Rows are points. The window is the flat piece filled in between its corners: a triangle in 3 columns, a solid with four corners in 4, and so on. A path goes straight from each point to the next, and from the last back to the first. List the points from which the path goes on through the window.

Window (3 x 3):
[[-2.1  4.7  2.5]
 [-1.2 -7.0 -1.2]
 [ 0.1 -1.6  3.2]]
Path:
(1): [ 0.7 -1.4 -1.6]
(2): [-0.3  5.1 -1.5]
(3): [-3.3  2.8  5.1]
(4): [-2.3  0.4  4.1]
(5): [3.6 2.5 3.9]
(6): [ 2.6 -0.3 -1.3]
(7): [-3.3 -3.8  0.9]
(8): [-5.0  1.6  2.9]
(9): [-1.2  4.4  1.0]
(10): [2.2 0.0 2.1]
(11): [-4.1  2.2  3.4]
(12): [-1.4 -6.2  2.8]
(13): [-0.6 -3.6 -1.7]
(14): [ 0.2 -6.6 -1.8]
(15): [-3.2 -5.8  0.5]
(16): [-3.0 -1.6  2.0]
Through the window after points: 2, 6, 10, 12, 14, 16

Window (4 x 4):
[[ 0.8  1.2 -6.9  1.9]
 [ 2.8  0.5  4.6 -3.8]
 [-2.1 -1.6  4.7  2.8]
 [ 4.0 -0.9 -2.5  0.8]]
Path:
(1): [-0.3 -1.2 -0.9 -3.4]
(2): [3.0 1.6 0.2 0.2]
(3): [ 4.4  2.3 -0.4 -0.7]
(4): [ 2.9 -1.0 -0.3 -2.7]
(5): [-2.8 -3.0  1.3 -0.2]
(6): [0.2 0.7 4.8 4.8]
(7): [ 3.8  6.0 -4.3  0.8]
(8): [-2.5 -4.6 -7.8  2.7]
Through the window after points: 1, 5, 7

Window (8 x 8):
[[-2.2  3.9  3.3 -3.9 -6.1  3.0  5.0  0.8]
 [ 2.4  0.7  0.7  0.2  4.9  1.6 -1.6 -8.0]
 [-2.8  2.7 -1.7 -3.7 -1.0 -5.1 -3.9 -5.5]
 [ 3.1 -0.3 -6.6 -1.2  1.9  1.3  1.2  1.1]
 [-2.8 -0.5 -3.2 -0.4  2.3 -2.5  0.9  4.4]
 [ 5.3 -2.5  5.0 -1.3 -2.8  0.9 -2.4  4.2]
 [ 0.8  5.3 -0.9  6.0  3.9 -1.0 -3.0  0.3]
 [-0.5 10.5  4.8 -3.4 -0.5  1.3  1.4  1.5]]
Path:
(1): [-1.2  2.4 -0.4 -2.6 -1.3 -4.6 -0.8 -4.6]
(2): [ 4.1 -0.1  3.0 -1.0 -0.8 -1.0 -0.1  1.9]
(3): [-0.9 -1.6  0.3 -1.9 -2.5  2.6 -4.1  3.5]
(4): [-1.6  4.5  3.0 -1.2  0.7  7.2 -4.7 -0.2]
(5): [ 2.9  5.7  1.6 -1.9  2.2 -5.0  4.5 -3.6]
(6): [ 0.4  3.3 -0.7 -1.1  2.6 -3.0  4.2 -1.2]
(7): [-1.2  1.4  0.1 -3.4 -1.5  2.0 -2.2  2.1]
(8): [-2.9  2.7  0.2 -1.0 -0.9  3.2 -0.1 -1.8]
(9): [ 2.6  5.9  1.3 -3.2  0.5 -4.0  3.7 -0.9]
(10): [ 2.8  0.1 -1.7 -0.1  1.7 -3.8  0.3 -0.3]
(11): [-0.2  1.4 -0.2 -1.6  1.0  0.6 -2.4 -0.3]
(12): [-4.0  3.3 -3.9 -4.3  1.3 -1.1 -9.2 -2.5]
Through the window after points: 2, 4, 12

Window (11 x 11):
[[-2.3  1.6  2.8 -6.4  0.2 -1.8 -2.7 -1.9 -0.1  5.4 -0.3]
 [-0.5  3.2 -1.8 -0.5 -7.2  2.3  4.8  5.6 -4.0 -1.3 -1.2]
 [ 3.8  1.9  4.7  3.5 -4.2  0.3  2.8  1.3 -4.5  2.9 -1.2]
 [ 4.3 -0.5  1.0 -3.7  1.5  1.6 -1.2 -2.5  2.8 -0.1 -0.1]
 [ 0.9  1.9  6.0 -8.3  5.9  1.1 -3.9 -1.5  0.1  1.4  6.6]
 [-2.0  1.8  2.3  4.3  0.3  5.0  3.1  0.6  0.3  0.8 -1.6]
 [-1.5 -6.4  3.1 -7.4  1.4  0.2 -1.2  1.3 -0.7  1.5  3.3]
 [ 0.3  2.5 -1.4  3.3 -0.2 -2.3  3.2  3.7 -6.2 -0.5 -3.7]
 [ 0.4 -1.0  3.2 -7.5  5.9 -0.1  0.9 -8.7  1.7  4.0  7.7]
 [-1.5  1.8  3.2  2.4 -4.1 -0.5  1.3 -1.3 -2.7 -4.1 -1.4]
 [ 0.4  1.8 -1.5  5.4 -3.5  1.1 -1.5  0.9 -2.5  0.9  2.1]]
Path:
(1): [-1.1 -0.6 -1.2  1.5 -2.0  3.4  0.3 -1.0 -4.3  1.9  0.9]
(2): [ 2.2 -1.8  0.1 -5.1 -1.6  2.2 -4.1 -1.8 -5.3  2.6 -0.2]
(3): [-3.2  3.3  4.6 -4.5  2.1 -4.5  3.9  0.4  4.6  1.3  4.6]
(4): [-2.3  1.1  1.5 -1.7  1.5 -4.1  0.6  1.5  1.4  1.3  3.0]
(5): [ 2.1 -0.3  1.4 -2.9 -1.4  6.7 -1.9 -4.7 -4.8  0.0 -1.1]
(6): [ 0.7 -1.2  0.9 -2.8 -0.1  2.0 -0.5 -1.3 -2.4  0.5  0.7]
(7): [-1.7 -1.5  5.9 -1.0 -2.1 -4.0  1.3  6.3  2.3  3.2  3.6]
(8): [ 1.2  3.2  2.1  3.7 -3.3 -2.8  3.3  3.4  1.9 -1.1 -1.3]
Through the window after points: 6

Window (12 x 12):
[[-4.6  4.8 -1.3  0.7  0.4 -1.5 -2.2  6.0  3.1  0.6 -0.8  1.1]
 [-1.3  0.7  1.9 -3.5 -3.3 -0.8  1.3  2.0 -2.2  5.6 -1.7 -1.8]
 [ 8.2 -3.1 -4.5 -1.2  3.9  2.4 -0.6 -4.1 -1.1 -2.3  1.5 -3.1]
 [-4.6  0.0  2.4  0.9 -0.4  0.7 -2.2  2.3 -2.0  5.0  3.4  4.7]
 [ 6.0 -0.3 -2.4  1.3  2.2 -4.2  2.9 -9.1 -1.2 -6.3  2.0 -1.8]
 [ 5.3 -5.8 -6.0 -5.7  4.9 -4.8  1.3 -8.2 -0.5 -2.9 -0.1  0.4]
 [-6.4  1.3  4.3  2.6 -1.7  3.4  0.7  3.7  5.4  4.5 -3.8  3.8]
 [-5.0  2.3 -3.1 -1.4  2.0  3.1  7.1  0.8  2.8 -5.6  3.4  0.8]
 [-2.8  5.5  0.5 -1.4 -3.6  1.5  1.5  2.8  6.6  4.5  3.4  4.8]
 [-4.0 -0.8 -7.8  3.3 -1.9  0.1  4.4 -1.1  4.4 -1.5  3.3 -1.3]
 [-3.0 -1.0  2.1 -0.6 -6.2  0.6 -0.5  6.3  2.8 -0.5  0.7  4.1]
 [ 0.4  1.9 -4.5  2.3 -0.1  0.1  5.8  2.5  0.3  0.0 -0.5  5.2]]
Path:
(1): [-0.6 -0.6  0.0  1.8  2.8 -2.8  4.9  2.2  2.8  0.2  2.0 -1.4]
(2): [-2.7 -1.4  5.8  1.1  0.9 -3.9  4.4  2.5  2.9 -0.1  5.1 -0.1]
(3): [-1.9  1.3 -2.2  0.1 -1.1  2.3  0.7 -0.1  1.5 -0.4 -0.8  2.8]
(4): [-2.2  2.2 -4.4 -0.8 -1.4  2.6  2.8 -0.5 -0.2  0.2 -1.3  2.8]
(5): [-0.4 -1.8  2.5 -2.0  3.2 -0.8  3.6  1.9  3.2 -3.7  6.0 -3.6]
(6): [-0.2 -1.7 -1.2 -0.9  2.2 -2.0  1.8 -0.6  1.7  0.8  2.1  1.1]
(7): [-2.0  1.7 -2.3 -2.2 -1.8  0.9 -3.3 -0.8 -2.9  0.6 -1.0  4.0]
(8): [ 0.5  0.0 -3.9 -2.2 -0.8  2.4  0.1 -2.5  2.1 -1.9 -1.4  1.7]
Through the window after points: 2, 4, 6

Window (14 x 14):
[[ -4.3   4.3  -2.7  -3.0  -3.3  -1.5  -0.6   3.4  -4.4  -1.2   1.6  -1.2
   -2.2   1.7]
 [ -0.2   1.4   0.0  -1.5   0.6  -1.3 -10.1   0.5   1.0   1.6   4.8  -0.3
    1.4  -2.9]
 [ -0.4  -2.5   1.2   5.7   1.5  -2.6  -2.9  -2.0  -5.0   4.4   0.3   3.7
    7.0  -1.0]
 [ -4.7   5.3   0.2  -5.1   2.2   0.9  -0.8   3.8  -3.9  -0.6  -1.2  -2.7
   -2.5  -7.6]
 [ -3.6   8.9   2.5  -7.6  -0.2   4.5   1.4  -3.0  -3.0  -4.0   1.0  -3.9
   -3.1  -1.2]
 [ -6.6   2.5  -1.7  -1.0   0.2   2.1   1.7   0.1   2.7  -3.1   1.5   0.6
   -2.6  -3.8]
 [  3.4  -1.1  -0.2  -1.6   0.5  -4.4   1.5  -1.8  -0.9   6.8  -0.6   2.7
    0.4  -0.8]
 [ -5.5   6.2  -1.5  -1.2   0.6  -3.5  -1.9  -1.6   0.8   0.6  -2.8  -5.8
   -0.1  -0.3]
 [ -2.0   8.6  -5.5  -1.1   2.5   3.9  -1.2   0.8  -1.1   0.3  -1.7  -0.4
   -1.9  -0.6]
 [  1.5   2.1   4.5   4.4   3.6  -6.0  -4.3   3.5   1.0   0.1   0.7   6.5
    3.5  -0.7]
 [  0.0  -2.0   2.3  -0.7  -1.0   1.8   0.2   2.7   0.3   4.8  -5.3   0.6
    4.1   2.5]
 [  5.8  -5.8  -1.6   1.1   0.5  -4.6   0.0  -0.2  -1.3  -1.0  -6.0   5.5
    8.7  -0.4]
 [  4.2  -9.1   0.7   2.8   7.3  -4.3  -1.0   0.6  -2.6   2.3  -2.8   3.0
    4.5   4.1]
 [ -0.4   3.4   1.4   0.8  -2.2   1.6  -2.6  -0.4  -2.5  -2.3  -2.3  -2.1
   -6.4  -3.6]]
Path:
(1): [-3.6 -3.2  0.5 -3.3  0.9  0.9 -6.1 -1.7 -1.1  2.2 -3.1  7.6  2.3  1.8]
(2): [ 1.1  2.4  0.4  0.3  0.9 -1.4 -0.5  1.5 -2.0  1.5 -1.4 -1.4  1.6 -0.5]
(3): [ 0.7  1.3  0.0  2.8  0.5 -3.7  3.0  2.0 -1.2 -0.8  3.4 -6.7  2.1 -3.3]
(4): [-1.7 -0.7 -0.2 -0.9  2.4 -0.7 -4.2  0.9 -1.1  1.9 -3.8  6.5  0.1 -0.1]
(5): [-2.9  3.4  0.5  0.4  1.3 -1.6 -6.6  0.6 -0.5  0.4 -1.2  2.5 -1.0 -0.5]
(6): [ 2.8 -0.5  2.1  0.7  1.9 -3.1 -2.1  2.3  0.3  1.3  2.4  1.6  4.5 -2.0]
(7): [ 0.6  2.7 -1.3 -0.1  0.4 -1.1  0.6  2.3 -1.6  1.4 -0.3 -0.8  2.6 -0.3]
(8): [-6.3 -0.4  1.4 -4.2  4.2 -0.2 -5.4 -3.1 -2.8  0.4 -2.0  3.9 -3.2 -2.2]
Through the window after points: 5

Window (14 x 14):
[[ 0.8  4.1 -0.8  2.2 -3.2 -1.5  1.5 -0.2  2.6 -2.2  1.1  8.1 -1.0  5.5]
 [-3.4  2.4 -1.9 -1.7 -4.8 -3.3  3.3 -1.2 -0.8  1.2  0.4  1.1 -2.2  7.5]
 [-1.4  4.9  2.2  1.0 -3.9  3.8 -1.8 -2.2  2.8  2.7 -1.8 -4.5  0.3  1.8]
 [-4.9 -0.8  0.3  4.6  1.6  2.0  0.0  1.1 -2.2 -1.2 -1.9 -0.1 -5.8 -3.9]
 [ 2.2 -1.3  0.8 -3.8  3.2 -3.0 -7.3 -4.0 -5.5  2.3 -1.5 -4.7  4.5 -4.4]
 [ 0.1 -2.5  2.9  2.3  0.9 -0.7 -3.8 -7.5  7.0 -2.6 -0.4 -3.5  2.4  0.0]
 [-5.0  0.2  1.6  3.0  0.8  2.2 -0.2 -0.1 -0.7 -5.0  3.9 -3.3  3.2  1.9]
 [-1.4  2.7  2.2 -0.5  0.0 -3.4 -1.1 -0.7  4.0  2.8  4.8 -1.8  3.4  0.7]
 [-2.6 -1.0 -3.9 -3.4  1.9  5.4 -1.7  2.3  0.0 -1.4 -5.6 -0.1 -5.3 -1.9]
 [ 0.3  4.7  1.2 -3.9 -0.8  1.1  3.0 -5.2  0.8  3.8  1.3  2.9  1.2 -0.8]
 [ 0.4 -2.9  4.6 -4.5 -3.4  3.5 -2.2  1.2 -2.7  0.4  0.2 -3.3  2.1 -3.9]
 [-8.2  4.7  0.9  0.2 -1.0  2.8  3.1 -1.2  6.8  0.1 -7.1  7.5  0.5 -1.8]
 [-3.5 -3.1 -3.1  3.7  0.5  1.5 -3.0 -1.0 -4.6  4.4  4.1  1.3  0.9 -2.8]
 [-0.8  0.9 -2.9 -0.8 -5.3 -1.2 -0.9 -0.4  1.2 -8.9  3.1  2.4  0.2 -3.5]]
Path:
(1): [-0.1  0.5 -1.1 -1.3 -0.4  0.7  3.1  0.1  0.2  1.8 -2.7 -3.0  5.4  0.5]
(2): [-3.4  1.6  2.6 -1.2 -0.2  1.1 -4.3 -3.8 -0.1  0.0  1.9  1.1 -3.1 -3.3]
(3): [-4.2  0.3 -0.2  0.1  0.0  1.2 -2.9 -1.3 -1.8  1.7  1.7  1.1  0.3 -0.7]
(4): [ 1.7 -1.4 -3.1  4.3 -1.8  2.2  0.8 -1.2  0.0  2.9 -0.8 -1.7  0.9 -2.7]
(5): [-1.8  1.8 -4.7  2.0 -1.5  1.3  7.1  0.9  3.3  2.2 -2.6 -1.7  1.4 -4.4]
(6): [-7.4  2.7  4.9 -2.7  0.5  2.7 -5.8 -2.6  3.4 -2.7 -4.2  7.6 -1.7  2.1]
(7): [-8.8 -2.5 -1.7  0.8  0.7  3.6 -7.8 -0.8 -2.7  1.0  7.3  4.6 -0.1 -0.6]
(8): [ 2.5 -0.3 -0.8  3.0 -0.9 -1.2  2.6 -2.5 -0.2  2.6 -2.3 -2.7  1.5 -2.2]
Through the window after points: 3, 5, 7

Window (14 x 14):
[[ 0.4  3.5 -5.5  1.3 -1.0  0.7 -3.8  1.2 -1.4  4.6  2.1 -0.2  5.8 -0.1]
 [-0.5 -5.9  4.9  5.8  4.8 -6.1  2.3 -8.9 -3.5  1.7  0.9 -1.9  4.0  4.6]
 [-6.5  7.5 -4.4 -0.6 -2.8 -2.5 -4.0 -1.2 -3.9 -4.2  1.4  1.6  2.0 -0.6]
 [-2.1  7.3 -3.4  0.0 -2.4 -7.1 -1.3  4.1  5.0  1.0 -0.4 -0.4  3.7 -4.7]
 [ 0.2  1.9  2.5  7.4  0.4 -2.4  1.7 12.1 -4.0 -6.4  0.0 -4.2 -3.4  2.2]
 [ 3.2  4.4 -1.1  2.0  3.1 -0.7 -0.1 -5.8 -1.3 -2.6 -0.3  0.5  6.3  2.0]
 [ 3.8 -1.3 -2.3  2.4  2.4 -3.6  1.5 -3.2  3.3 -0.9  5.5  1.7 -1.8 -1.7]
 [-2.3 -0.3  0.8  3.2  5.1 -2.2 -0.5  1.3  4.8 -2.2 -1.7  4.2 -3.0 -0.3]
 [ 0.5 -2.2 -2.0  2.2 -3.9  0.6  0.6 -0.8  1.1 -5.1  2.0 -4.9 -1.4 -4.7]
 [ 6.6  3.1  5.5  0.6  1.4  3.6  1.3  1.5 -1.1  2.1  4.2  1.2  2.5  0.1]
 [ 2.8 -3.1 -2.6 -1.9  4.2 -3.7 -4.6 -2.7 -1.0  2.5 -0.5  2.0 -2.8 -3.8]
 [-1.3  0.3 -0.6 -0.7  1.4 -6.1 -3.0  4.7  6.3 -3.9  0.6 -0.3 -1.6  1.8]
 [ 0.5 -2.1 -1.2 -1.6  5.5  1.3  3.7 -1.9 -6.8  1.2 -0.7  0.4 -2.2  4.1]
 [ 2.2  2.4  0.1  3.2 -5.4 -5.5 -1.8 -1.5  5.0  0.4 -1.6  2.0 -1.8  0.1]]
Path:
(1): [-4.9  3.9 -5.1  3.2  3.1 -3.3 -2.8 -1.9  1.4  1.1  0.7 -5.6 -3.2  1.0]
(2): [-3.5  3.7  3.3  3.7  4.2 -1.2 -3.9  0.4 -1.3  0.6  4.1 -6.6 -4.1 -1.9]
(3): [ 6.6 -3.9 -3.5  0.8 -0.3 -3.3  4.3  0.9  2.3 -1.9 -2.4  7.0  3.3  2.3]
(4): [ 1.6 -3.7 -3.0  1.2 -4.5 -0.6  0.3  3.3 -1.7  0.4 -3.1  1.5  8.3 -0.8]
(5): [-0.5  4.7  2.1  4.8  4.8 -2.7 -0.1  3.1 -0.2 -4.3  2.1 -1.8 -5.4  1.6]
(6): [-0.1  2.9 -1.1  2.1  1.8 -2.0 -2.1  4.0  0.9  1.3  1.5 -1.8 -1.5  1.0]
(7): [ 2.2  0.4 -1.0  0.7 -1.3 -2.3  0.2  1.1  0.6 -5.3  0.4  2.2  1.9 -1.6]
(8): [ 0.3 -1.6  0.1  4.1 -1.3 -2.8  1.3  2.4  0.1 -2.9  0.8  1.2  1.7  0.0]
(9): [ 4.0  3.9  0.3 -1.0  6.3 -1.2 -1.7 -1.1  0.5  3.3 -0.6 -3.7 -4.8  0.2]
(10): [ 0.3  1.9  1.1  1.9  2.5 -2.7 -0.5 -0.9  3.4 -0.7 -1.2 -0.2 -3.7 -1.0]
(11): [ 1.4 -1.6 -2.5  1.0 -0.3 -4.0 -2.9  0.3 -0.1  0.0  0.8  3.2  1.1 -0.6]
(12): [ 3.0 -1.4  1.0  0.6  0.3 -0.5  2.0 -0.6 -2.7 -1.7  0.9  2.8  1.6 -0.8]
Through the window after points: 4, 10

Window (14 x 14):
[[-5.3  1.4  1.9  1.4  2.9 -2.4 -0.5 -3.5  1.7 -3.9 -1.4  1.4  0.9 -1.2]
 [ 2.0  2.4 -2.4  3.0  6.6 -2.3 -3.7 -0.8  3.3  0.9  1.5 -4.4 -7.0 -7.1]
 [-0.5 -2.3  3.1  2.5 -1.7 -0.6 -6.0  0.5 -3.4 -2.4 -1.3  0.3  0.5  0.5]
 [-2.9  2.0  0.5 -0.1 -1.4 -1.8 -3.1  2.1 -1.7 -0.5  4.3  1.3 -1.2  3.3]
 [-2.7  2.2 -2.9 -6.6  2.9  4.1 -0.8 -1.5  2.1  0.3 -2.9  0.9  2.5 -5.2]
 [13.6 -5.3 -0.3 -5.1 10.9 -2.9  6.1 -6.3 -5.4  0.8 -1.9 -4.5  5.7  5.1]
 [-0.4  5.1 -2.4 -1.8 -0.9  9.4 -1.2 -3.9 -2.0 -0.6  4.1 -3.5 -6.4 -3.8]
 [ 4.1 -1.9  2.3 -3.5 -4.0  3.8 -0.6 -4.3 -0.2  0.0  3.1  5.0 -1.9 -3.1]
 [-1.7  3.8  2.4  0.0 -1.5  3.2 -5.5 -0.1  2.4 -2.7 -0.7  2.7 -0.5  5.9]
 [ 1.0 -1.3  0.5 -2.4 -0.3 -1.2  0.2  0.5 -1.3 -4.9 -1.9  3.3 -6.6 -2.4]
 [-1.9  3.4  3.8  3.4  8.4  1.7 -1.4 -0.7 -7.1  4.5 -3.5  5.1 -4.7 -2.8]
 [-2.9  9.4 -2.2 -2.3 -1.9  1.0 -5.5 -4.5 -2.1 -0.3 -2.0  1.4  1.6  1.8]
 [ 0.0 -1.6  0.6  4.0 -3.1  0.6  3.7  2.3  2.0 -0.9 -3.4  4.1 -0.4 -4.5]
 [ 2.1  1.8  7.5  0.1 -0.1 -1.4 -0.5  1.3 -2.3 -0.2  0.1 -1.4 -4.0 -1.4]]
Path:
(1): [ 0.3  0.7  2.3  1.1 -1.3  0.5 -2.3  1.1 -1.1 -3.7  0.0  2.4 -0.8 -1.8]
(2): [ 1.7  1.5  0.4 -1.6  0.4  0.9 -2.1 -0.4 -1.7 -2.7  0.9  1.5  1.8 -2.1]
(3): [-1.1 -1.1  0.4 -1.2  0.9 -0.3  0.0 -3.6  1.9  1.3 -1.0 -2.1 -5.7  1.3]
(4): [-3.0  1.7  3.1  0.6 -1.6  1.3 -2.3 -0.8 -0.3  0.2 -2.6  1.1 -5.3 -1.1]
(5): [-1.5  2.9  0.8  1.2  1.1  1.7 -2.7  0.0 -1.0 -0.9  1.9  3.5 -1.0 -3.4]
(6): [ 4.7  5.1  2.9  3.3  1.8  3.5 -1.4  3.6 -0.3 -7.0  0.8  3.5  0.6 -1.6]
(7): [-1.6 -1.0  0.2 -0.1 -1.2 -0.3  0.5 -1.3 -0.2  0.9 -2.6  1.8 -2.4 -1.7]
(8): [-4.4  1.3  0.0 -2.2 -1.1 -3.6 -1.9 -3.1 -2.0  3.9 -0.1 -1.0 -6.7  0.8]
(9): [-0.5  4.0  2.2  2.5  0.6  3.3 -3.8  1.1  1.2 -3.3  0.1  2.4 -1.5 -3.9]
(10): [ 4.4  4.2 -0.9  3.2  9.4  2.7 -0.6 -1.6 -5.5 -4.8  2.7 -0.6  0.0 -3.8]
(11): [-3.2 -2.8  2.9 -4.3 -4.0 -2.5  1.2 -2.2  2.0  4.1 -4.0  1.1 -2.6 -1.3]
(12): [-1.1 -2.7 -1.0  1.4  0.4  0.5  0.7 -2.4  0.7  4.2 -5.5  0.2 -1.7  1.0]
Through the window after points: 6, 12

Window (14 x 14):
[[-2.8 -2.2 -1.2  2.3 -2.2 -5.4 -0.9 -2.1  7.7 -1.5 -2.2 -2.0  1.1  5.7]
 [ 6.0  4.6  0.8  2.0  5.3 -5.1 -1.6 -2.6 -4.1 -0.3 -2.7  5.2 -3.7 -0.9]
 [-2.0  0.0  1.2 -3.6  6.5 -4.0  0.3 -4.0  6.1  1.4 -1.7 -2.3  1.6 -3.5]
 [ 2.0  3.4  2.1  1.2 -7.3  1.9 -6.1  0.4 -2.2  3.3 -1.5 -1.3 -0.9  1.4]
 [ 5.8  2.4 -2.8 -1.5 -1.2 -3.8 -1.9 -3.9  5.8 -1.3  4.7 -0.1 -5.5 -1.8]
 [-5.1 -0.7  4.8 -6.4  0.5  1.3  1.2 -0.9 -3.5 -1.4  1.1 -2.7  4.5  3.6]
 [ 2.2 -3.9  1.6  2.1 -0.1  2.4  1.5 -1.7  0.1 -8.4  2.7 -1.4  1.5 -4.0]
 [ 4.5  0.4  5.1  0.8 -4.0 -4.0  1.7 -0.1 -0.3  5.8  3.3 -0.4 -1.5 -8.0]
 [ 2.6 -4.4  4.8 -0.1 -0.3  3.9  4.0 -2.3  2.4  3.4  2.5  5.5 -2.7 -1.8]
 [-4.7 -0.7  0.1  4.1 -3.9  2.5  7.0  3.9  0.2 -0.9 -3.6  1.4  3.2 -3.9]
 [ 4.8  8.6  2.3  2.2 -0.7 -2.4 -2.6  7.7  2.9 -0.3 -2.1  0.9 -0.2 -4.5]
 [-1.0 -4.1 -0.8 -1.3 -4.0  0.1 -3.6  1.7  1.0  1.9 -0.3 -1.9 -4.8  5.6]
 [-2.8 -2.4 -1.4  1.8 -2.8 -3.9  1.2  1.6  2.1 -5.9 -4.2  7.0  0.2 -4.1]
 [-3.0  1.3 -2.6 -3.1  0.7 -3.8 -5.7  3.4  1.2  1.1  5.5  0.6  3.7 -1.6]]
Path:
(1): [-6.8  1.6  4.9  0.9  0.6 -2.7  1.6  1.3 -1.2 -5.3  2.9 -3.8 -4.4 -1.5]
(2): [-3.5  0.7  3.4  2.2  4.4 -2.4 -1.8  0.6  4.2  0.5  2.2 -1.3 -0.6 -4.8]
(3): [ 1.6  0.3 -4.3 -7.3 -2.1 -3.4 -2.1 -0.9  0.5  0.7  0.6  1.0  3.9  1.5]
(4): [ 3.8 -0.4 -1.6 -2.0 -3.4  3.2  2.1  0.5  3.0  1.8  0.5  1.6  4.7 -0.6]
(5): [ 0.0  1.3  0.8  2.2  0.6 -3.6 -2.1  0.9  0.6 -1.6 -0.3  0.9 -2.2 -2.8]
(6): [ 0.6  6.9  4.3  4.0  0.8 -0.8  1.1  0.7  1.2 -2.2  2.3 -0.7 -4.3  1.6]
(7): [ 4.5  0.3 -1.9 -2.3 -0.6 -3.7 -3.2  4.7  0.4  1.9 -5.6  3.9  4.2 -7.2]
(8): [ 4.2 -2.7 -2.8 -0.9 -1.8 -0.1  2.8 -1.8 -1.1 -2.4 -2.2  2.4  2.5 -1.6]
(9): [-0.4  3.6  4.0  1.6 -2.5 -3.5 -4.8  1.7  2.6  2.3  3.4 -0.7 -5.0 -0.1]
(10): [-3.1  3.1  4.5  2.7 -2.1 -1.9 -1.1  1.9  0.4 -2.4  1.1  0.4 -3.7 -0.6]
(11): [ 0.8 -1.1 -1.3 -2.1  1.1 -3.2 -0.3 -2.1  4.5  1.3  0.0 -0.9  2.0 -1.4]
(12): [ 4.9  0.1 -0.4 -3.4 -3.6 -1.2 -0.8 -0.4  0.3  2.7 -5.0 -0.4  0.2 -3.4]
(13): [-2.1 -0.6  3.7  2.5  1.1 -0.2  1.1  0.5  1.5 -0.3  7.1  1.9 -2.8 -1.7]
(14): [-3.7  2.0  2.2  2.7 -0.8 -0.2  0.7  4.0  3.6 -4.1  4.9  1.2 -5.2  1.2]
(15): [ 5.1 -2.4  0.4 -2.5 -2.5 -0.6 -1.0 -3.1 -2.5  3.5 -2.9  1.3  3.2 -2.0]
(16): [ 7.3 -1.1 -1.7 -1.6 -1.5 -0.1 -2.6 -2.0  4.4  5.0 -1.6  2.1  3.8  2.3]
Through the window after points: 2, 6, 10
